Rows are points. Each copy is the shape, with its points in the same order, turned, moved and blurred by noise. Some copies are also mirrored. Which?

Shape (5 x 2):
[[ -2 -34]
 [ 34 -18]
 [ 18 103]
 [ -2   7]
 [ 45 -10]]
Copy 1:
[[  -2   24]
 [  39   13]
 [  53 -117]
 [  18  -23]
 [  58    7]]
Copy 1 is: mirrored
Copy 2 (5 x 2):
[[ -3 -59]
 [-34 -32]
 [ 17  77]
 [  7 -18]
 [-46 -19]]
Copy 2 is: mirrored
Copy 3:
[[-45  12]
 [-23 -33]
 [ 95  16]
 [  7   8]
 [ -4 -37]]
Copy 3 is: only turned
Copy 4, 5 rows:
[[-26  11]
 [  1 -18]
 [118  18]
 [ 15  19]
 [  9 -28]]
Copy 4 is: only turned

Shape, 7 rows:
[[-40 -37  42]
 [ 30  24 -19]
 [ 11  25  62]
 [ -1  51 -69]
 [ -2 -68   0]
 [-58  30 -13]
 [-53  12  37]]
Copy 1, 7 rows:
[[-15  56  62]
 [ 34  -9 -11]
 [ 40  -2  71]
 [ 62  27 -59]
 [-50  25  19]
 [ 49  74   9]
 [ 39  62  62]]
Copy 1 is: only turned
Copy 2:
[[-39 -29  51]
 [ 39  20 -11]
 [ 42 -13  64]
 [ 18  78 -32]
 [-33 -48 -10]
 [-28  54  37]
 [-23  14  68]]
Copy 2 is: only turned
Copy 3, 7 rows:
[[ 23   0  44]
 [-38 -12 -55]
 [-60  12  21]
 [ -8  21 -98]
 [ 31 -58  13]
 [ 17  55 -26]
 [  5  44  24]]
Copy 3 is: mirrored

Shape, 10 rows:
[[-71  55  30  16]
 [ 32  92  42 -22]
 [ 15 -59  -6 -35]
 [ 27 -24  -1 -25]
 [ -6  24  28 -61]
 [-57  61 -45  51]
 [ 19  15   0   1]
 [ 42  56  43 -31]
 [ 18 -18 -49  -5]
 [-24 -10 -41  83]]
Copy 1:
[[ 48 -24  34  62]
 [ 31 -46 107 -26]
 [ 18 -22 -50 -56]
 [  8 -10  -6 -50]
 [ 61 -53  22 -24]
 [ 29  65  39  62]
 [  1 -11  21 -31]
 [ 16 -54  69 -47]
 [  7  29  -9 -47]
 [-37  64 -24  31]]
Copy 1 is: mirrored
Copy 2 (10 x 4):
[[  5  39 -82  -2]
 [-59  82   1 -23]
 [ 55 -28  56   8]
 [ 20  -5  41  12]
 [ 20  35  23 -51]
 [-39 -31 -83  18]
 [-15  11  18  25]
 [-33  69  27  -8]
 [-10 -48  33  19]
 [ -3 -45 -44  84]]
Copy 2 is: mirrored
Copy 3, 10 rows:
[[-39  75 -27   8]
 [ 79  52 -11  -6]
 [-16 -73 -21 -36]
 [ 11 -50 -10 -21]
 [ 22   3 -54 -25]
 [-35  45  19  77]
 [ 15  -6  12  -1]
 [ 67  22 -17 -25]
 [  1 -64   8  25]
 [-57 -11  61  35]]
Copy 3 is: only turned
Copy 4, 10 rows:
[[ -3 -40  30 -88]
 [-19 -37 -92 -76]
 [-32  59 -21  16]
 [-18  32 -43   8]
 [-54  18 -41 -59]
 [  5 -92  32 -20]
 [-10 -14 -42 -13]
 [-19  -5 -87 -66]
 [-23 -11 -15  42]
 [ 51 -43  25  23]]
Copy 4 is: mirrored

Shape:
[[ 31  21 -84 -16]
 [-48  27 -29  -6]
 [ 22  24 -86 -33]
 [-32  11 -36  -9]
 [ -2 -28  86 -85]
 [ 10  18 -20   7]
 [  0 -10 105 -39]
 [-19 -27 -24  25]
 [-33 -45  43 -34]
 [ 13  -9 -17 -20]]
Copy 1 (10 x 4):
[[-68  76  30 -26]
 [-48  15  39  56]
 [-87  46  45 -31]
 [-59  14  25  35]
 [ 31 -96  42 -24]
 [-28  34  10   8]
 [ 54 -71  22   5]
 [-50  13 -23  40]
 [-24 -75   3  11]
 [-42  -4  25  -8]]
Copy 1 is: only turned
Copy 2, 10 rows:
[[-74  10 -54  19]
 [ 10  47 -49  29]
 [-70  -1 -68  12]
 [  2  24 -43  32]
 [ 76 -20   1 -84]
 [-20  24  -6   8]
 [ 72  10  35 -75]
 [  5  -5  -5  48]
 [ 74 -21  -8 -17]
 [-17 -12 -13  -1]]
Copy 2 is: mirrored
Copy 3, 10 rows:
[[ -10   13   61  -42]
 [ -32    0   36   40]
 [ -32    7   70  -51]
 [ -22  -16   35   22]
 [ -89  -56  -97   -2]
 [  -5   14    7  -11]
 [ -60  -30 -110   27]
 [  24  -34   14   19]
 [ -37  -70  -49   26]
 [ -17  -15    1  -19]]
Copy 3 is: mirrored
